Each row of a before or after table is a point. One or more steps were done to the points. Then noise was added and the rows were shuffled. The steps act on how far a point lies along the listed directions, d1 being the first. Name the steps. A step turns or swaps two directions, mirrors them in a line or flattens them onto one, adds a multiple of one to another, or multiplies one. Angles are multiples of 10 degrees, from the lower direction toward the higher: turns from -170 to 170, lines from 10 to 170 but not 90. Use the fewest steps. Two steps may share a direction if one is a turn and the other turns, adds or multiplies; they go together, in the order done. Otherwise the lowest direction goes first.
In the rows, zero is written as 128.

Directions:
(1): [ 85  83 115]
(2): [128 145  67]
Before:
[[131 118  64]
 [ 95 109 146]
 [ 94  87 128]
 [ 92  63  79]
 [158 134 187]
 [127 113 202]
 [ 75  49 100]
 [117 133  93]
 [ 88  70  86]
 [128 130  90]
 [143 135 107]
 [150 130 131]
 [157  98 180]]
After (13 x 3):
[[156 103 207]
 [120 101 120]
 [112  73 158]
 [174 123 222]
 [145 105 205]
 [113  95 143]
 [179 149  96]
 [138 116 109]
 [141 157 158]
 [153 144 174]
 [169 185 105]
 [107 108 151]
 [160 163  73]]
Steps: turn d1 and d2 by -120 degrees

Directions:
(1): [130 159 131 177  80  77 105 171]
(2): [145  77 135 111  61 173 109 152]
(3): [117 195  83  93  86 154 148 118]
(4): [125  98 115 170  93 114 195  83]
(5): [122 148 191 112  99 115  98  64]
(6): [ 88 152 167 178 135 192 141 143]
Before (14 x 8):
[[154  54 157  71 125 121  71 101]
 [116 144 113 149  61 137 142 150]
 [116 119 174 114 122 155 152  95]
 [118 196 168 165  49  77  88 131]
 [136 134 122 158 161 137 179 148]
 [136 183 102  94  86 102 189  36]
 [153 144  76 109  69  61 141 130]
 [138 130 114 186 132 108  76 228]
 [148 108 105 158 146  81 133 185]
 [135  93 103 129 141  64 118  84]
 [109 117 153 222 105 103 181 137]
 [ 98 207 111 169 136 119 147 156]
 [133 182 129 192 104  70 141 132]
 [ 85 102 170 173 138 147 147 151]]
After (14 x 8):
[[101 166 144 141  74 152 132 118]
 [137 210  51 102 116 104 196 104]
 [122 106 177 191  97 160  69 194]
 [122 137 142 105 155 117 164  90]
 [ 81 223 153 197 135 106 129 150]
 [121 169 113 205 111 141 163 170]
 [144  86 148 163  86 128 124 177]
 [105 160  98 147 124 180 140 190]
 [125 100  86 157 124  79 130 123]
 [154  99 120 127 113 162 166 151]
 [123 176 108 143  58 100 134 151]
 [137 108 158 112 160  60  84  78]
 [102 112 142 201  94 147 196 126]
 [ 92  83 159 148 137 147 158 118]]
Steps: multiply d6 by 0.7; turn d1 and d6 by 40 degrees; turn d2 and d5 by 80 degrees; turn d3 and d4 by -20 degrees

Directions:
(1): [207 111 101 161  80  97 153 148 166 137 103]
(2): [ 96 105 107 133  86 192 133 159 101 116  59]
(3): [166 181  91 107 126 163 179  98  97  79 148]
Before, 8 rows:
[[156  74 145 170 100  45 107 139 173 184 141]
 [190 108 132 129 107 130 126 150 149 161  97]
 [210 187  95  93 153  78 168 102 139  92 197]
 [132 168 107 113 146 152 144 107  89  86 155]
 [225  97  89 170  85 102 135 143 176 151 100]
 [123 112 191 140 179  47  79 119 174 192 227]
 [167 132 130 141 111 109 131 116 155 142 159]
 [146 127 116 126 106 148 146 133 135 111 123]]
After, 8 rows:
[[137 162 130 119 170 103 125  94 111 112 189]
 [171 134 146 117 158  10 103 136 182 152 195]
 [188 119 121 126 100 140 138 152 144 159  95]
 [158 135 119 124 114 134 146 121 135 113 142]
 [136  58 124 175  62  97 112 171 147 177  78]
 [153 110 139 146 106 109 111 136 164 157 143]
 [ 60  50 196 162 130 108  51 181 151 212 122]
 [222  94  89 172  80 110 136 145 164 152  97]]
Steps: turn d2 and d3 by 60 degrees

Directions:
(1): [ 88 114 177 160  36 136 103 122 143 140 107 148 204 109 120 112 167 151]
(2): [137  75  88 211 120 170 139 118  81 123 170 138 119 163  87 133 111 186]
(3): [ 49 105 125  84 139 128 185 163 130 135 151 199 114  87 130 169 120 168]
(4): [196 111 135 160 133 180 136 111 163 155 141 147 131  34 182 141 104 125]
(5): [ 94 117 150 205 130 100 112 145 156 110  68 156  56 105  95 127  97  85]
(6): [190  82 108 119  85  72 162 113 151  97  95 159 140 164 138 206 138 119]
Before, 8 rows:
[[139 127 157 124  75 126 113 128 179 138  96 125 179  91 159 145 153 135]
 [134  92  92 213 129 165 127 118  98 118 148 139 121 153 109 124 102 145]
 [ 91 138 122  99 116 102 118 118 100 119 126 124 152 159 121 137 153 125]
 [160 128 130  89 154 128 127 119 147 143 136 129 109  87 163 142 123 105]
 [107 124 141 116 129 112 157 129 157 123 104 172 109  85 163 158 100 130]
 [145  82  97 138 154 145 167 119 106 115 159 167 124 126 129 144 134 180]
 [ 88 133 174 112 105 151 125 135 164 144 117 157 153  76 167 124 138 125]
 [145 171 114   7 180 165 142 117 104 171 183  82 216 135 164  90 180 159]]
After:
[[142 148 127 141 129 166 106  99  98 135 158  87 150 150 143  89 116 158]
 [113 146 122  83 166 124 108 126 100 140 155  97 119 147 114 100 135 122]
 [163  98 100 156 141 102 136 106 101  88 117 135 122 184 106 129 149 142]
 [102 155 161 119  92 149  87 114 129 135 126  94 172 148 133  82 160 123]
 [ 36 166 153 133 172  51 105 159 137 109  35 117  75 180  61  90 141  62]
 [ 64 137 143 129  99 146 108 144 124 144 135 112 171 128 115 103 155 181]
 [110 126 142 176 124 130 106 116 125 124 105 146 112  97 124 129 122 102]
 [170  91  86 128 104 107 171 114 133 105 123 163 152 158 155 190 126 130]]
Steps: turn d3 and d6 by -160 degrees; turn d2 and d6 by 70 degrees; turn d4 and d5 by -130 degrees

Directions:
(1): [128 146 134 164 119 156 171 172 207 123 184 149  74 134 136 149 160 107
 155  99 107 218 140 157]
(2): [110 110 110 108 116 138 175  91  73 159 139 169 135 179 167 137 143  27
 149 188  94 144  97 119]
Before (9 x 24):
[[111 119 113 107 105 136 179  88  67 169 143 158 119 186 181 140 134   7
  140 181  98 143  92 124]
 [123 132 139 118 140 143 135 121 166 133 137 125 120 115 132 142 132 140
  109 111 134 155 138 125]
 [127 126 149 129 128  94 111 165 180 127 123 103 138  99  95 118  98 209
  108  67 159 109 154 128]
 [128 133 139 160 121 149 160 169 212 104 176 137 107 129 117 141 163 127
  147  97 123 179 144 167]
 [106 110 111 109 121 138 171 102  82 143 145 159 125 163 175 137 155  25
  168 181  92 150  86 138]
 [140 153 127 144 138 130 107 169 170 131 149 125 114 120 112 119 110 177
  124  84 116 157 153 134]
 [104  99 124 111 132 136 145 104  82 154 123 163 173 169 155 127 118  49
  143 184 117 130  98 104]
 [133 143 141 154 125 136  97 133 177 119 130 106 103 111 106 123 115 185
  131  94 153 129 146 143]
 [111 124 115 127 122 144 171  99  86 131 133 168 125 160 157 142 148  48
  124 170 111 142 105 111]]
After, 9 rows:
[[102  97 120  91 112 101 167  95  76 173 119 155 165 171 151 125 109  69
  135 163 116 103 108 105]
 [137 151 143 165 138 141 118 164 185  88 133 115 102  91 104 133 134 181
  104  80 156 145 152 133]
 [127 140 153 163 139 147 119 185 217 109 155 127 119 109 112 133 125 166
  139  83 144 181 148 137]
 [148 161 156 167 124 130 105 182 218 103 147  85  80  90 104 129 120 200
  113  46 152 155 160 159]
 [118 120 133  95 142 131 123  96 125 142 112 120 148 121 135 135 122 135
  102 132 134 118 126 112]
 [125 126 109  99 136 115 106 108  67 156 114 136 162 151 135 108  94 119
  115 149 107  94 118 101]
 [118 117 121 114 119 133 122  72  81 151 108 133 139 154 139 118 111  99
  135 169 128  92 111 121]
 [131 102 129 106 134 109  94 103  94 111  90 103 186 118 109 112 112 161
  104 136 156  39 128 124]
 [139 149 147 153 143 127  97 175 201  83 138  91  94  70 106 125 136 205
  135  65 147 145 142 162]]
Steps: turn d1 and d2 by -150 degrees
